Rows are points. Each copy is the shape, with its points in the same order, stretched, turned, moved and blurred by noise. Say if it was mirrored as well.
In the rows, zero is written as 128.

Shape (6 x 2):
[[ 53 111]
 [123 119]
 [174 145]
 [145 103]
 [156 152]
 [165 144]]
Copy 1 (6 x 2):
[[151 216]
 [142 149]
 [116  95]
 [153 126]
 [110 118]
 [117 108]]
Copy 1 is: mirrored
Copy 2 (6 x 2):
[[ 59  76]
 [113 127]
 [160 143]
 [123 159]
 [161 134]
 [159 144]]
Copy 2 is: mirrored
Copy 3 (6 x 2):
[[204 115]
 [135 127]
 [ 99 163]
 [118 116]
 [121 163]
 [115 154]]
Copy 3 is: mirrored
Copy 4 (6 x 2):
[[ 55 115]
 [129 129]
 [176 169]
 [153 124]
 [159 176]
 [174 165]]
Copy 4 is: only turned

Shape (9 x 3):
[[157  87 101]
 [108 133  83]
 [151 148 130]
 [104 133 116]
 [ 79 184 152]
 [ 93  99 133]
 [170 163  89]
 [117 111 126]
 [166  95 107]]
Copy 1 (9 x 3):
[[171  89 107]
 [132 155  93]
 [150 126 149]
 [110 134 111]
 [ 66 161 144]
 [ 92  95 100]
 [189 161 140]
 [119 103 113]
 [177  90 118]]
Copy 1 is: only turned
Copy 2 (9 x 3):
[[166  83 146]
 [115 121 180]
 [150 156 136]
 [106 127 152]
 [ 62 193 129]
 [ 90  92 125]
 [179 167 186]
 [109 107 135]
 [180  89 139]]
Copy 2 is: mirrored
Copy 3 (9 x 3):
[[118 116  71]
 [ 94 171 109]
 [149 151 122]
 [103 157 137]
 [120 184 203]
 [ 91 118 143]
 [152 181  84]
 [107 131 127]
 [130 117  71]]
Copy 3 is: only turned
Copy 4 (9 x 3):
[[109 144 183]
 [104 186 125]
 [163 157 136]
 [113 155 110]
 [156 143  54]
 [ 98 108 109]
 [158 206 162]
 [114 134 127]
 [118 152 183]]
Copy 4 is: mirrored

Shape (7 x 4):
[[177  66 154 138]
 [118  95 177 132]
 [126 152 144 129]
 [162 118 154  82]
 [150 102 141 130]
 [130 102  92  79]
 [166 165 109 116]]
Copy 1 (7 x 4):
[[ 95  53 113 132]
 [111 109 162 148]
 [141 132 122 145]
 [161  59 133 122]
 [115  90 119 131]
 [133 107 126  57]
 [159 108  79 118]]
Copy 1 is: only turned
Copy 2 (7 x 4):
[[184  75 154 142]
 [150 131 156 174]
 [126 159 138 111]
 [149 121 197 100]
 [150 107 148 125]
 [ 86  90 171  97]
 [126 139 138  52]]
Copy 2 is: only turned
Copy 3 (7 x 4):
[[192 164 199 131]
 [194 162 116 164]
 [114 147 102 155]
 [144 195 133  92]
 [158 150 149 132]
 [136 117 127  56]
 [ 75 139 138 116]]
Copy 3 is: mirrored
